Each point is reached from the start by the listed moves, each made once or not at all, plus a little noise. Is the number of moves made odd or even? Then give how often each move was made.

Moves:
(1): [ 1.17  1.13  2.64  1.46 -0.29]
(2): [-0.08 -0.71 -1.22  2.54 -0.09]
Start: [ 2.04  0.76 -0.25 -0.06 -0.12]
Points:
[ 3.14  1.89  2.57  0.89 -0.68] => odd (1, 0)
[ 1.99  0.40 -1.28  2.56 -0.17] => odd (0, 1)
[ 3.00  1.24  0.87  3.88 -0.83] => even (1, 1)

Moves:
(1): [ 0.42  0.70  0.50  0.41  2.21  0.60  0.89 -1.34 -0.88 -0.38  0.47 -0.63]
(2): [-0.64  0.84  2.05 -1.75 -1.24 -0.01 -1.40  2.09  0.39  0.21  1.07 -0.27]
(3): [ 0.61 -0.47  1.13 -0.23  0.63  0.40 -0.71  1.06  1.13  0.39  0.10 -1.22]
(4): [-0.05 -0.30  2.09  0.26 -0.62 -0.27 -0.63 -0.03  0.33  0.22  0.70  1.08]
(5): [-0.03  0.54 -1.13 -0.02  0.15  0.17 -1.44  1.35 -0.88 -0.56 -0.64  0.37]
(6): [ 1.53  1.93  0.90 -0.19 -0.40  0.02  2.45 -0.12 -0.90  0.89  0.27  0.58]
(7): [ 0.23 -0.10  1.04 -1.35 -1.04 -2.25 -2.07 -0.27  0.82  0.04 -0.78  0.06]
(8): [-0.03 -1.00 -1.34 -0.95  0.66 -0.68  0.85  2.34  1.10 -1.14  2.33  1.94]
(9): [ 0.70 -1.34 -1.65 -0.12 -0.37  1.86  0.73 -1.31  0.36  0.42  0.00  0.38]
(10): [ 0.18 -1.16 -0.54 -0.16  0.44 -1.38  0.38 -0.29 -1.47  2.54  0.92 -0.31]
(11): [-2.49 -0.50  0.10 -0.09  1.74  1.12  0.57  0.62 -0.49  1.17 -1.01  2.11]
Start: [-1.80 -1.86  0.68 -0.20  0.15 -0.47  0.54  0.79 -0.82  0.90 -0.29  1.56]
Points:
[-2.93 -4.39 -1.23 -2.62  1.58  0.01 -1.58  4.28  1.29  1.39 -0.33  5.04] => even (0, 0, 1, 0, 1, 0, 1, 1, 1, 0, 1)
[-3.62 -3.36  2.29 -3.45  1.95 -0.74  0.02  0.44 -1.92  4.77  0.52  2.88] => even (1, 1, 0, 0, 0, 0, 1, 0, 1, 1, 1)
[ 0.86 -1.34  4.48 -2.42  1.34  1.65  2.73  3.66  0.39  1.79  4.83  3.31] => odd (1, 1, 1, 1, 0, 1, 0, 1, 1, 0, 0)
[-0.73 -3.68 -0.87 -0.87  3.28 -2.02  2.63  1.74 -2.22  2.22  3.45  2.53] => odd (1, 0, 0, 0, 0, 0, 0, 1, 0, 1, 0)
[-1.34 -3.05 -0.12 -1.66  2.50  2.25  3.99  3.37  0.31  3.18  1.21  5.62] => odd (0, 0, 1, 0, 0, 1, 0, 1, 1, 0, 1)

Moves:
(1): [ 0.23  0.39 -0.65 -0.41 -1.52  1.15  0.45  0.78 -0.78 -0.59 -1.11 -0.87
  0.94 -0.49  0.22  0.54  0.58 -0.93  0.03  0.39 -0.07  0.58  1.23  0.62
 -0.34]
(2): [-0.36  0.11 -0.36 -0.05 -1.20 -1.14 -0.09 -0.71 -0.89 -0.72 -1.04  1.19
  0.08  0.45 -0.61 -0.31 -1.47 -0.02 -0.49  0.94  0.61 -0.16 -2.27 -0.26
 -0.57]
(3): [ 0.12  0.89 -0.22 -0.36  0.27  1.40  0.12  0.13  0.78  0.07  0.34  1.01
  1.37 -0.01 -0.39  0.85  0.04 -0.40  0.43  1.14  0.34 -1.03  1.44  0.66
  0.87]
(4): [-1.25 -0.59  0.54 -0.06 -0.01 -0.99  1.43 -0.68 -0.51  0.25 -0.36  0.20
  0.40 -0.54  0.05  1.29 -1.78  2.26 -0.22 -1.17 -3.07  1.19  0.14  0.22
 -0.03]
(5): [-0.88  1.81  0.67  1.34 -0.12 -1.88 -0.72 -1.33  1.06  0.13  0.53  0.36
  1.26  0.03 -2.11 -0.56 -1.38 -1.34  0.38 -0.55  0.10 -1.42 -1.88  1.27
 -1.05]
(6): [ 1.02  1.05  0.49  0.55  0.34 -2.15  0.12 -1.10  1.92  1.06 -1.18 -0.53
 -0.31 -0.29  0.58  0.40  0.53  0.58 -2.44  0.41  0.96 -0.71  1.06  2.12
 -0.30]
(7): [ 0.61  2.63  0.27  0.39 -1.68  0.41 -1.94  0.21  0.05 -0.31  0.67  0.95
  0.20 -0.82 -0.03  1.38 -0.15 -0.58 -0.83 -0.07 -1.49  0.76  2.16  0.30
 -1.42]
(8): [ 0.09  0.89 -0.22  0.25  0.39 -0.23  0.95 -0.82 -0.24 -1.21  0.43  0.38
  0.05  1.27 -0.89 -0.07  0.29  0.53 -0.31 -1.56 -0.40 -0.44 -0.57 -0.30
  0.28]
(9): [ 0.36 -0.12 -0.66  0.01 -0.45  0.30 -1.40 -2.10 -0.80  0.10  0.07 -1.03
 -0.68 -0.66 -0.24  1.59  1.18 -0.35 -0.66 -0.64  0.18  0.66 -0.13 -0.05
  0.23]
(10): [ 0.39  0.82 -1.50  0.00 -1.29  0.05  2.09  0.67 -1.81  0.50 -0.57  1.26
  0.86 -0.19  1.17 -0.67 -0.65  0.97 -0.66 -0.08 -1.13 -0.89 -1.17 -1.11
  0.88]
(11): [-0.37 -0.78 -0.61  0.80 -1.81  0.11 -0.66 -1.10 -1.68  0.05 -1.50  1.17
  1.08 -0.42  0.20 -0.52 -0.30 -0.19 -1.35  1.39 -0.73 -0.40 -0.17 -0.57
 -1.36]
(12): [ 1.20  1.62 -0.27  0.14  1.56 -0.99 -1.57 -0.83  2.48  0.11 -1.02 -0.17
  1.06 -0.80 -0.99 -0.30 -1.17 -0.56  0.85 -0.53  0.32  1.22 -1.30  1.59
  0.80]
(13): [ 0.89 -0.72 -1.04 -1.02 -0.15 -0.07  0.12  0.89  1.00  2.15 -1.06 -0.58
  0.36 -0.36  0.42 -1.13  0.05  1.33  0.65  0.47  1.37  1.05  0.01 -0.06
 -0.09]
(14): [ 0.20 -0.09 -1.23  0.73 -0.51  0.01  1.15 -2.65 -0.95  0.76 -0.41  0.29
 -0.36  1.24 -0.48 -0.61 -0.24 -0.91  0.31 -0.79 -0.69 -0.13 -1.26  0.88
  0.36]
(15): [-0.30 -0.05  0.20  0.51  0.13 -2.12 -0.32 -0.69  1.35  0.49  0.58 -0.03
  0.32  0.33  1.04 -0.11 -1.31  0.71  1.04  1.53  0.33 -1.71 -1.07 -0.22
 -1.41]
(16): [-0.22 -2.42 -0.20  2.60  1.94 -0.89 -0.93 -0.56 -1.60  0.18  0.82 -0.75
 -0.76  1.44 -0.96  0.20  0.15  0.52  0.43 -0.98 -0.62 -0.94 -0.25  1.12
  0.14]
(17): [ 0.49  0.23  1.77  0.53  0.08  0.46 -0.19 -0.79 -0.66  0.14 -0.30 -0.59
  0.41 -0.12  0.59  0.26 -0.19  0.59 -0.31 -0.23 -0.54 -0.58  1.25  0.65
  0.23]
(18): [ 1.06 -1.46  0.10  1.48 -1.55 -0.43 -0.61  0.35 -0.14  0.54  0.53 -0.25
  0.25 -0.10  0.77 -0.74 -0.66 -0.69 -0.65 -0.16  1.18  0.92  0.99 -0.20
  0.45]
(19): [ 0.22  0.16  0.57 -1.99 -1.41 -0.78  0.24 -0.05 -0.29 -1.51  0.18  2.80
  0.46 -0.22 -0.63  0.62  0.05 -0.90  1.69  0.22  0.80  1.09  0.09  1.00
 -1.06]
(20): [-0.96  0.90 -1.09 -1.15 -0.32  0.13  0.36  0.18 -1.03 -0.40 -0.33  0.15
 -0.41 -1.05  0.26 -0.56  0.24  0.84  0.99  0.02  0.33  1.86  0.43 -0.74
 -0.01]
(21): [-0.31 -0.12 -0.02  1.18 -1.68 -0.97 -0.15 -0.12 -0.18  0.30  0.01 -0.11
  0.54  0.97  0.32 -0.32  0.81  0.70 -0.38  0.20  0.74  0.15 -0.63 -0.15
  0.44]
(22): [-0.34  2.33 -0.45 -0.24 -0.79  0.99  1.37  0.18  0.83 -1.10  0.19  0.68
 -1.42 -0.26  0.95  0.65  1.86  0.00  1.14 -1.73  1.16 -1.14 -0.18  1.59
 -0.16]
(23): [-1.49  0.48 -1.06  0.08 -0.70 -0.52  0.18 -0.16 -0.52  0.34 -1.11 -0.23
 -0.83 -0.02  0.10  0.30  0.40  0.37 -0.18 -0.89 -1.75 -1.47  0.51 -0.77
 -0.14]
(24): [-0.77  0.63  1.09  1.65  1.98 -0.43  0.37  1.15  0.28  0.79 -0.10 -0.64
 -1.00  0.28  0.10  0.64  1.22  0.72  1.08  0.15 -1.02 -1.30  1.09 -2.08
 -1.54]
Start: [ 0.25 -0.54  0.25 -0.29  0.20 -1.04 -0.04  1.08 -0.35  0.73  0.44 -0.04
  1.13  1.62  0.12  0.12  0.30  0.64 -0.34 -0.93 -0.41 -0.39 -0.50  0.08
 -1.38]
Points:
[ 1.15  2.21 -1.06  4.01  4.34 -5.06  1.22 -3.13 -0.11  5.17 -3.57 -1.76
  2.11  1.58 -0.48  3.65  0.34  7.26 -1.58 -4.95 -5.84 -3.67  1.56  1.96
 -0.07] => even (0, 0, 1, 1, 0, 1, 0, 1, 1, 1, 0, 1, 1, 0, 0, 1, 1, 0, 0, 0, 0, 0, 1, 1)
[ 2.77  5.19 -3.94  1.54 -4.85 -4.10 -0.70 -6.43  0.49  2.66 -3.55  1.12
  1.32 -1.10  0.87  1.53  0.07  2.81 -2.90 -5.38 -1.31  4.29  0.64  4.75
 -2.60] => even (0, 0, 0, 1, 0, 1, 1, 1, 1, 0, 1, 1, 1, 1, 0, 0, 0, 1, 0, 1, 0, 1, 0, 0)
[ 2.19  3.90 -4.37  3.31 -7.39 -6.76  1.58 -3.03 -0.06  4.70 -2.36  3.29
  3.55  4.15  2.05 -0.99 -2.08  3.07 -3.79  0.26 -0.41 -3.95 -1.38  0.94
 -1.99] => even (0, 1, 1, 0, 0, 1, 1, 1, 0, 1, 0, 0, 1, 1, 1, 0, 0, 1, 0, 0, 1, 0, 1, 0)
[-4.71  7.90 -3.43  2.71 -7.98 -3.64  1.94 -5.69 -3.59 -1.23 -2.20  6.03
  3.02  2.37 -2.57  1.78 -1.40  1.85 -0.89 -3.98 -5.31 -2.72 -2.77  2.20
 -4.29] => even (0, 1, 1, 1, 1, 0, 1, 1, 0, 0, 1, 0, 0, 1, 0, 0, 0, 0, 0, 1, 1, 1, 1, 0)
[ 0.72  8.09 -2.62  4.49 -4.27 -9.33 -0.87 -0.58  1.69  4.02 -3.81  1.62
  3.28  0.90 -0.72 -1.84 -1.57  3.39 -2.53 -2.52 -0.54 -0.97 -2.08 -0.36
 -3.66] => odd (0, 1, 0, 0, 1, 1, 1, 1, 0, 1, 0, 1, 1, 0, 0, 0, 0, 1, 0, 1, 1, 0, 1, 1)
[ 0.88  4.21 -4.39 -1.27 -4.03 -1.54 -0.83 -2.01 -2.91  0.87 -2.14  5.59
  3.75 -2.18 -0.14  3.58 -0.22  3.58  2.20 -2.80 -2.82  2.96  0.57  3.89
 -2.68] => even (0, 0, 1, 1, 0, 0, 1, 0, 1, 1, 1, 1, 1, 0, 0, 1, 0, 0, 1, 1, 0, 1, 0, 0)

Moves:
(1): [ 1.52  2.56  1.15  0.83 -0.45 -0.41 -0.48  0.67  1.59  0.53  1.87 -1.07
  0.17 -0.44  0.19 -0.24 -1.43  0.32  0.48 -0.04  0.71  0.47 -0.70  0.13]
(2): [-0.26  0.66 -0.72  1.23 -2.08  1.53  1.38 -0.90  0.52 -0.51 -2.10  0.91
  0.05  2.02 -0.47 -0.67  0.18 -1.05  1.18  0.65  2.18  0.28  0.96  1.07]
(3): [-0.35  0.49  0.98  0.29 -0.33 -0.29 -0.33  0.17  0.16  1.75  0.50  1.46
  0.78  1.50 -0.09  2.38 -1.50  1.31 -0.23  0.26 -2.20 -0.20  0.85 -0.74]
(4): [-0.32 -0.46  0.40 -0.58 -0.14  0.21 -0.72 -0.87  1.39  0.76  1.61 -2.88
 -0.14 -0.24  0.59  1.18 -1.32  1.11  1.34 -0.50 -2.46 -1.17  2.03 -0.54]
(5): [ 0.61 -1.00 -0.82  2.06  0.55  0.08  0.85 -0.04  0.47 -1.81 -1.05  0.09
 -0.14 -0.72 -2.28  1.50  0.12 -0.08 -0.86  0.59 -0.62 -1.04  0.00  0.89]
(6): [ 0.59  0.83  0.15 -1.06  0.13  0.07  0.25 -0.30 -0.86 -0.58  0.63  0.65
  1.03 -1.56  0.31 -1.06  1.55  0.03  0.22  0.18 -1.00  1.28  0.14  0.23]
(7): [ 0.36 -2.53 -0.70 -0.13 -0.78 -0.05  0.39  2.29 -0.18 -1.47  0.52 -0.61
  2.37  0.01 -0.91  1.54 -0.40  1.48 -0.01  0.77  1.19 -0.25 -0.69 -0.96]
(8): [ 0.92  0.38 -0.56  0.49 -0.98  0.81 -0.70 -0.30 -0.02  0.47 -0.31  0.67
 -0.50  0.59  0.68 -0.39 -0.42  0.80  0.36 -1.82  0.03  0.42  0.11  1.19]
(9): [-0.46 -0.70  0.75  0.00 -0.04 -0.51  0.55  0.88  0.59 -1.10 -0.24  0.03
  1.93 -0.36 -0.68 -1.22  0.86  0.67 -1.47 -0.70 -0.17  1.38 -0.38 -1.33]
(10): [-0.74 -0.08  1.07 -0.93 -0.85  0.28 -1.46  0.04  0.78  1.17  0.21 -1.53
 -2.49 -0.01 -0.03  1.37 -0.42  0.57 -1.20  0.17 -1.05  0.63  1.07 -0.18]
(11): [ 0.52  0.41  0.11 -1.78 -0.19 -0.18  1.55 -1.37  0.00  1.38  0.90  0.66
 -0.54 -0.21  1.01  0.59 -0.36  1.39  0.12 -1.29 -0.26 -1.27  0.40  0.36]
(12): [-0.62  0.36  0.43  0.07  0.43 -0.02  0.45 -0.87  0.13  0.00 -2.33 -0.61
 -0.20  0.92  0.97 -2.16 -1.82 -0.38  0.76 -0.21  0.26  1.61  1.02  0.68]
(13): [-0.06  0.58  0.23 -0.79  1.13  0.79 -0.09 -0.04 -0.85  0.33 -0.66  0.09
 -0.17  0.11  0.42  0.14  0.32  1.19  0.39 -0.10 -1.72 -1.54 -0.33 -0.15]
(14): [ 0.74  0.22 -0.68 -0.47  0.24  2.16  0.61 -1.10 -0.94  1.35 -0.12 -0.29
 -0.13 -0.69 -0.84  0.17 -1.20  0.64  0.51 -0.13 -0.33 -1.43  0.08  0.87]
(15): [-0.12 -1.50  0.25  0.59 -0.04 -0.13  1.59 -0.02 -1.14  0.09  0.84 -0.18
 -0.13 -0.36 -0.23  1.47  0.52  1.35 -1.07  0.09 -0.17 -0.16 -0.56 -0.66]
(16): [ 0.87  0.10 -0.74 -0.03 -0.59  0.18 -0.35  0.17  1.29  1.32 -1.36  0.43
 -0.12 -0.81  2.18  0.30 -0.08 -0.30  1.37 -0.18  0.23  0.80 -0.74 -0.08]
(17): [ 0.67 -0.26 -0.56  0.12 -0.23 -0.57  0.06  1.20 -0.02  1.00 -0.90 -0.44
 -0.80  0.51  0.32 -0.66  0.32 -1.53  0.05  0.49  0.33  2.31  0.84  0.38]
(18): [ 0.60  0.43  0.18  1.61 -0.94 -1.33  1.21 -0.57 -2.27 -1.68 -2.05  0.63
 -0.26 -0.79  0.49 -1.16 -0.26 -0.52  2.13 -1.44  0.93 -1.60 -0.43 -0.11]
(19): [ 0.84 -0.70  0.67  0.02  0.17 -1.01  0.12  1.29 -0.10  0.35  0.01  1.04
 -0.69  0.09 -0.40 -0.04  1.61  0.11  0.47  2.06 -0.14  0.99  1.00 -0.70]
(20): [ 0.70 -1.60 -0.57 -0.68 -1.51 -0.77  0.33  2.14  0.53 -0.16  0.74  1.76
 -1.60 -1.31  0.82 -0.41  0.58  0.32  0.88  0.81 -1.86  1.76 -2.22  0.99]
(21): [-0.89  0.29 -0.61  0.46  0.04  0.09 -0.05 -0.77 -0.36 -0.81 -0.30  0.47
 -0.41  0.08 -0.99  0.72  0.20 -0.35  1.42  0.41  0.03  1.75 -0.57 -1.34]
(22): [-1.94 -0.46 -0.04  0.58 -0.03 -1.03  0.74  1.40  0.01  1.36  0.13 -0.87
  0.24 -0.47 -0.48 -0.24  1.36  0.65 -0.39  0.72  0.40  1.46 -0.59  0.43]
(23): [ 0.44 -0.01 -1.14 -0.31 -0.48 -0.38 -0.85  0.55 -0.44  0.95  0.86  0.06
  0.09  0.07  1.05  0.07  0.26  0.78 -0.81 -0.08 -0.07  0.56  0.27 -0.65]
(24): [ 0.05  0.01  0.05  1.06  0.83  2.18  0.18  0.91 -0.10 -1.36  0.70 -0.01
 -0.96 -0.09  0.35  0.25 -2.09  1.30  0.79 -0.94  1.21 -0.93  0.42 -0.59]
Start: [ 1.49  0.54  0.90 -0.89  1.24  0.20  0.77 -0.45 -0.90 -1.13  0.21 -0.16
 -2.10 -0.24 -0.02  0.45 -0.31 -0.23  0.01  2.22  0.59 -1.66  0.02 -1.46]
Points:
[ 3.99 -1.31 -1.84  0.63 -2.71  1.36  5.64 -0.27 -5.99 -1.90 -4.44 -0.02
 -0.20 -0.13  0.68 -2.00 -1.23  0.63  3.00  2.34  3.86  0.86  1.74 -0.81] => odd (0, 1, 0, 0, 0, 1, 1, 0, 0, 0, 0, 1, 0, 1, 1, 0, 1, 1, 0, 0, 0, 0, 1, 0)
[ 5.30 -1.57 -1.57  0.79 -1.78  0.42  2.91 -1.80 -1.70  1.30 -2.67  0.80
 -1.80 -0.34  1.43  5.10 -5.48  5.88  6.58  0.55 -2.82 -2.41  3.32 -2.48] => odd (0, 0, 1, 1, 1, 0, 1, 1, 0, 0, 1, 1, 0, 1, 0, 1, 0, 1, 1, 0, 1, 0, 1, 0)
[ 5.13  1.25  1.92 -1.50 -0.44  3.96  1.23  2.38 -0.71  1.84  6.49  0.25
 -1.73 -2.96  2.43  2.80 -3.70  9.49  1.46 -0.72 -7.56 -1.04 -0.33 -2.85] => even (1, 0, 1, 1, 0, 1, 0, 1, 1, 0, 0, 0, 1, 1, 1, 0, 0, 0, 0, 1, 0, 0, 1, 1)
[ 4.26 -0.76  0.91  3.95  1.01  0.49  3.47  5.61  0.52  3.19  1.40  0.02
 -1.92 -1.89 -0.79  4.07 -1.37  5.02 -0.88  4.32 -0.32  2.57  0.40 -3.64] => even (1, 0, 1, 0, 1, 0, 0, 0, 1, 0, 0, 0, 0, 1, 1, 1, 1, 0, 1, 0, 0, 1, 1, 1)
